Each row is a point. Any point is a mix of the corners, with weights that add up to 1. It lies inside the corners' shape when no weight is negative. Is each point inside? If not, which corners have a negative weight?

Corners:
(1): [37 60]
(2): [ 2 -1]
(3): [-89 -29]
Points:
[-2 -1] -> inside
[-23 -18] -> outside (1)
[29 50] -> inside
[-60 -11] -> inside
[-77 -15] -> outside (2)

Corners:
(1): [18 17  8  0]
(2): [-95  -7   5  17]
(3): [ 29  -2   4 -35]
(4): [ 22 -22   7   5]
(5): [ 19  -3 -16   8]
Points:
[  5   0   4 -13] -> inside
[-13  -5  -2  13] -> outside (3)
[ -7  -5   4 -12] -> inside
[31  6 -3 -2] -> outside (2)
[-40 -18   9   3] -> outside (1, 5)

Corners:
(1): [-13  79  41   1  18  32 -68  46]
(2): [-29  78 -16   2  15  42 -21  45]
(3): [ -5 -95  14  42 -27 -36   9 -61]
(4): [ -4 -28 -11  21 -27 -33  23  12]
(5): [ 26  28 -13 -24  20  -8   1  47]
(6): [ 11  20 -43  -5  23 -28  11  -9]
(7): [ 24 -81  -1  17 -72  -6 -14 -67]
(8): [ -5   0  51  33 -13   8  86 -10]
(9): [-20 -16  -6 -53  -4 -36  74 -14]
Points:
[  5  19  -6   4   6  -2 -33  13] -> outside (8, 9)
[  4 -54  27  14 -30 -14   9 -37] -> outside (2, 4, 6)
[ -7   0   0   2   3 -15  17   5] -> outside (7)
[ 0 15 -4 -4  3 -9  5  6] -> inside
[  5 -13 -11   6  -8 -19  13  -7] -> inside
[  2 -35  25  10 -21 -16  41 -18] -> outside (2, 6)
[-10   4  12   4  -1  -9  34   2] -> outside (7)
[ -7   0   5   6  -2  -8  23 -16] -> outside (4, 5)

Corners:
(1): [ -3   3  69 -10  12  17 -16  -4  -4]
(2): [ 22  16 -17  11 -95 -15  52  35  24]
(3): [ 19  -6  44  13  24   6 -21 -73 -27]
(4): [ 11 -26  -2  13  12  20 -15   0   1]
(5): [ 57   4 -16   2  -1 -18  -8  27   8]
(6): [ 25   3  14   2  34 -22 -53  -8 -25]
(7): [  2  -5 -15  -8  17  14 -10  20 -21]
(8): [-13 -21  -3 -29 -40   8  29  18  -3]
(9): [ 21  14 -33  59   1 -51  22  26  17]
(10): [  0   7  -8 -10  11  21 -24 -13   3]
Points:
[-14 -12  15 -17 -13  32   3  -7  -6] -> outside (5, 6, 9)
[ 14  -6  21  -7  22  12 -25 -16 -14] -> outside (2, 9)
[ 18  -8  22 -14  19   7 -30 -14 -11] -> outside (2, 7, 9)
[ 13  -6  26   1  27   1 -26 -13 -19] -> outside (2, 10)
[ 16  -3  15   2  25  -2 -30  -9 -13] -> outside (2)

Corners:
(1): [ 45 -41 -41  24  37  53 -46  34  43   8 -42 -23]
(2): [ 55 -41 -34 -79  29  34  -3  33 -49  79  -3 -13]
(3): [ -8  82  12  26 -39 -10  36 -43  -1 -95  10  12]
(4): [ 58 -53 -56  12 -46  54 -73  50 -19  50  46  15]
(5): [-20 -14  42  56  21 -16 -23 -33 -66 -28  -7 -85]
(6): [ 52 -39 -39  35 -25  57   3   8  37  83  22 -14]
(7): [-35  60 -33  64  13  -1  24 -49 -56 -36   8 -16]
(8): [-26 -50 -23  -5  44 -52  20  92 -42  49 -32  35]
(9): [ 26  65 -46  32  -1 -44 -17 -36  -1 -64  36  -9]
(10): [ 17  29   9   4 -37  14 -53 -13  10  59 -24   3]
(11): [ 53  23   4  55   3 -25   7 -77   3 -39  12  24]
(12): [-11  -9 -56   7  46 -12  12 -90 -15 -16  -1  10]
(13): [ 26 -25  13 -14  59   9  31  28 -14 -11  59  20]
Points:
[ 22 -21 -30  17 -11  23 -23  14 -10  30  -5   1] -> outside (9, 13)
[ 28  20   7   2  21  -5  -8 -39   0 -31  11  -4] -> outside (4, 6, 7, 8)
[ 11  -7   2  23  19   3  -9  -8 -20  -8   7 -22] -> inside
[ 17   7 -22   3  11 -10  -1 -25  -6  -5 -11  -5] -> outside (4, 7, 13)
[ 10   4 -14  19  22 -11   7 -10 -11  -6  -1   4] -> outside (4)
[  4   3 -21  28  18  -6   0 -23 -14 -14  11   0] -> outside (2)
[ 18  11 -23  27  -1  18  -9 -23 -12   1  16  -7] -> outside (8)
[ 39  17   1  33 -26   7 -35 -28  -2 -15   1 -30] -> outside (7, 8, 12, 13)
[ 22 -12  13  41  -1   1 -23   3 -10  -9  16 -27] -> outside (2, 7, 12)
